Every row gives one point. Examples show where two turns around zero, p and q, send a point. Where does a point land after both, in the order given? Backwards means that the second turn is done in reverse. Each puzzle has new turns, and all numbers are rounded.

Turn p:
[ 24 -33] -> [ 14 -38]
[-8 32] -> [ 1 33]
[-6 12] -> [-3 13]
[-10  27] -> [-2 29]
[ -1 -37] -> [-11 -35]
Turn q:
[33  8] -> [ 22 -26]
[-15 -26] -> [-30   2]
[ -5 -27] -> [-26  -8]
[17 15] -> [21 -8]
[-31  30] -> [13 41]
Where do these land?
q, then p backwards: [ 20 -15] -> [  2 -25]
q, then p: [-21  39] -> [34 28]
q, then p backwards: [25 -3] -> [ 15 -20]
p, then q backwards: [ 15 -18] -> [23 -1]
p, then q: [-38  -3] -> [-10  37]

Turn p:
[  7 -27  -7] -> [ 15 -20  15]
[-21 -31 -45] -> [  4 -57 -12]
[-3 19 16] -> [-13  21  -3]
[36 -7 33] -> [22 30 32]
[-23  19  15] -> [-30  13  -6]
[  4  27 -12] -> [  2  12 -27]
Turn q:
[-23 -44 -21] -> [-28 -34 -31]
[37 10 18] -> [16  0 39]
[ 5 32 -3] -> [25 21  2]
[-19   1   7] -> [-14  12  -9]
Where do these land?
q, then p: [-18  18 -29] -> [ 26  -7 -27]
q, then p backwards: [ 2 16 36] -> [ 6  2 39]
p, then q: [  4 -28  30] -> [-23  20  28]
p, then q backwards: [ 12  -6 -37] -> [  9  -1 -38]

Turn p:
[ 24   3  13 -15  -6 -19] -> [ -3   6 -17   5 -32   3]
[ 5 17  0 70 15  8] -> [ -5  33 -19  28  57   6]
[ -8 -11  14  47 -10  13] -> [-9 29 19 27 29 -5]
[ 32 -26 -16 -32  -9  -2] -> [  5 -31   4  15 -37  22]
[-68  14 -28 -28 -11 -11] -> [-29 -32  20 -59  14 -27]
[  8 -14  10 -12  20  -3] -> [ 21  -8  -5   9 -12 -12]
[  7  17   6 -31   1  14] -> [ 19   1  -2 -26 -18  13]
Turn q:
[ 15  25 -37  29  14 -24] -> [ 25  46 -22  25  -3   1]
[-11   8  -3 -42 -26 -20] -> [-21 -27 -40  -2  17   1]
[20 33 13 16 19 11] -> [  2  39  15 -15  14  15]
[ 12 -24  17   1 -43  19] -> [-27 -14   9 -22 -16 -38]
[-31 -40  42 -21  25 -11] -> [-13 -52  39  23  16  17]
[-29   5   0  -2  -2  -1] -> [ -7 -11  -7   5 -13  21]
[ 23  -7 -32  20  13  26] -> [ 41  19   7 -13 -16 -17]
Where do these land?
p, then q: [ 27  34 -34 -22  -1  -4] -> [ 31 -30 -13 -32 -20 -11]
q, then p: [ 20  -4  -1 -18  24   9] -> [ 27  -4 -19  11 -14  -1]
q, then p: [  2   6 -35  30  28  26] -> [ -1  26 -14   0 -25  46]
q, then p: [-29 -37  21 -14   5 -17] -> [  2   5  30  38  10 -26]
p, then q: [-31  15  17 -20  19  11] -> [ -2  -8 -15   3  45  -9]
p, then q: [ -1  -3  33   4 -23 -34] -> [-31  10 -32  15 -16  16]
p, then q backwards: [ 12 -11  -2  41 -53   8] -> [-14  21  47  32  11 -30]

Turn p:
[ -3 -14  22 -47  -8 -15  20  -6] -> [ -4   4 -24 -34  30  -8  -3 -30]
[ 33 -38   1  -2   2  10  -2  16] -> [  2   2  -5   8  16 -35  35   8]
[ 18  -9  33 -18  -6  -9   0   0] -> [ -5  16  -5 -25   4 -11  21 -20]
[-36  -3  12  16 -48 -11   3 -12] -> [-35 -37  13 -13 -20   1 -18 -26]
[ -8  15  -7   9  37   8 -15 -15] -> [ 32  17  16   9 -10   9 -19  12]
[ -2   0 -10   6 -10  19  -8  24] -> [ -7 -16   1  -1  -3   0  10  29]
[  3  19   2  14  10   8  11 -14] -> [ 17   1  -2  11 -17  17   0  -8]
[  5   2   9  10  22 -20   6  10] -> [ 3 16 18  8 14 14 11 -8]
[-15  29 -28  19 -18  -2 -18 -15] -> [-18  -4   1  17 -33  13 -32  14]
[  2  -2 -34  -7  19  12   2  11] -> [ 14  -1 -11  19  17   0  -8  28]
Turn q:
[ 44   9 -12   9 -18 -27  -5  -3] -> [ 40 -12   3   7  -7   6  32 -22]
[ -7 -11  -1   2  -4   2  26  -5] -> [ -3   6   1  19  -2 -18  -2  12]
[-17  16  29 -18  -5  -8   8   4] -> [-15   9  -7  -2   4 -19 -19 -28]
[ 18 -32  30  -7  19  17  14   5] -> [-23  42  11  10  12   2  22   5]
[-15  22 -15  18 -13  16 -18  -3] -> [  8 -29  -1  -1   9  19 -25   5]
[-18  -7  15  27 -12 -27  -8 -14] -> [ 18 -11   6 -15  30 -28  -3   1]
[ -4  10  -3  -2  23 -19 -10   7] -> [  9   9  -1 -28 -13  -1  -6  -3]
[  3   2 -25 -25  -4   4 -24  -1] -> [-11 -23 -18 -12 -18  18  12   0]
[ 30  -5  -7  11  10  42   6 -24] -> [  6  16 -13  30  13  37  10  23]
[-35  -5 -12 -15   5   2  10  35] -> [-31  -7  19  -9 -29 -14 -21   8]
Where do these land?
p, then q: [ -4   9 -10 -23  19  -2  76 -12] -> [ 20  15 -23   8  -4  45  20  57]
p, then q: [-20  11  -2  39  -3  15  -7   4] -> [-19  -3  26  15  30  -3  11  -7]
p, then q backwards: [ 19   9  13  14  14 -13 -15  20] -> [ 23 -25   7   4  18   7   5  13]
p, then q: [-18   1  14 -22  -6  -1 -14 -10] -> [-15  -8 -21 -15  -6   2  10 -15]
q, then p: [-11 -32   0  -9 -16   4  -2   2] -> [ -1 -16  19  -2  26   9  -5 -12]
p, then q: [ 13   4  -6 -25   4  10   4   9] -> [  4   0   1  -1 -30  10   0   5]
p, then q: [  1  10   2  25 -23   0   0  -4] -> [ -9 -17   5  15  19 -15  -4   7]
q, then p: [ 36 -22   4 -19  19   0 -20 -10] -> [ 19 -22 -35   5   8  28  -3  -3]
q, then p: [-16  10 -15  19  -9 -13 -21   2] -> [  1  12  -3 -11  16 -32  11   2]

Turn p:
[ 13  -3  19 -29   1  -1  -9   6  13] -> [ 11  16 -12 -14  -8 -14  16  20   5]
[-12  12 -23  71   1  -7 -45  -5   7] -> [-48 -48  23  50  -7 -11 -10  -3  14]
[-17  -9  27  42  16 -31  -1  39   6] -> [ -2 -32  34 -18  -7 -44 -21 -15  20]
[-16  58  -9  -7 -20 -23  -7 -15   6] -> [ 17  12  -7  54  -9 -23   4 -17 -25]
[-12 -34 -23  -2  27  31  -2  42  23] -> [-25 -43 -22 -49  10   0  20  -3  -4]
[  6 -25  -2 -38  13   6  44   0  -8] -> [ 29  15 -21 -43  15  24 -10  -2  -7]
[-10  -7 -12 -26 -42  29  -2 -30  17] -> [-21  40 -29  15  27  15  26  -6  -2]
[ 10  25   9 -11 -20  18  17  -4 -19] -> [ 16  25  19   7   1  17  17  -6 -21]
[ 38 -11 -32 -28 -38 -23 -21 -12  -5] -> [ 22  12 -32  31 -10  27  26   4  43]
[ 5 15 19 38 38 -5 21 -9 -1] -> [  6 -20  35  -1   9  -8 -38  20 -20]
[ -6 -21  27 -10  23   5   6 -12 -40] -> [ -5  24  12 -32 -24  18 -31   6  -3]
Turn q:
[  9 -10   7  -8   1  15  15  28  41] -> [ 13  -8  11   4   7  15  24  43 -13]
[ -6  21  15  11  17  13  -8 -65  -7] -> [-10  34  13   9  -5 -20  25 -43  35]
[-21  23   3 -24   4 -70  12  22 -13] -> [ 29  -4 -51 -29   7 -21  -9 -20 -44]
[ 15   8   9  25  13 -31  -6  19   9] -> [  9  -9 -21  13  18 -34  -5  17  -4]
[ -5 -55 -69  53   2  13  16 -57 -20] -> [-74 -31 -33  18 -39  23   7 -17  67]
[ 17 -24  -8 -19  12 -21 -19  14  -7] -> [-12 -27  -4 -18  33   1 -10  -1 -10]
[-44  -7  -1  22 -63   2 -10  18  -6] -> [-11  10   4 -22 -62  -9 -38  26 -12]
[-12  13   5 -16  15  25 -12  23  -3] -> [  8  28  10  -1  19  21 -13   9  -9]
[ 22  18  18  -3   4  16  11  -1 -17] -> [ 17   3  19  28   6   3  -3 -17  -5]
[ 21  18  -3 -22 -15  22  -6  14  27] -> [35 -5 28 -9  7 15  3 20  9]
[  4  -6  25 -21   9  15   6 -16  -4] -> [ -5   8  25   4   8   6  20 -18 -13]
Where do these land?
p, then q: [  5 -15 -14  -4  28 -15 -17 -21   2] -> [ -8  -6  -1 -20   1  10 -24  30  13]
p, then q: [ 20  15  20 -33 -22 -50  37   8 -26] -> [ 46 -34  33  18  19 -28   8 -13  33]
p, then q backwards: [-27  14  -1 -18 -44  19  -3  -2 -34] -> [-31   8  20 -15  17  21  24 -34 -24]
p, then q: [-25  26 -23 -30 -38  28 -18  23   6] -> [  3  -4 -31  22 -47  17  18 -38   9]
q, then p: [ 24 -21 -33  31  11  -2   6 -13  20] -> [-13 -29 -17 -19  39 -16  -2 -13  13]
p, then q: [ 17  -5  10  -3  -2   2  36 -30  41] -> [ 10   8 -25  18  55   5  -7   6   3]
p, then q backwards: [ 39 -13  -4 -13  19  14  13 -17   4] -> [ -4   1 -22 -12   6  12  -1  36  28]
p, then q: [  5 -33  35  34  -1 -11 -32  25  36] -> [  1  -2 -25 -36   6 -23  35  33 -42]
p, then q backwards: [-33 -13   4  14  23 -10  -7  33 -25] -> [ -3 -15  -6  -9 -42 -18 -12 -24 -26]
q, then p: [-25  43   4  23  26  26 -15  -5 -24] -> [ -3 -18  11  55  -5 -21   8  18 -31]
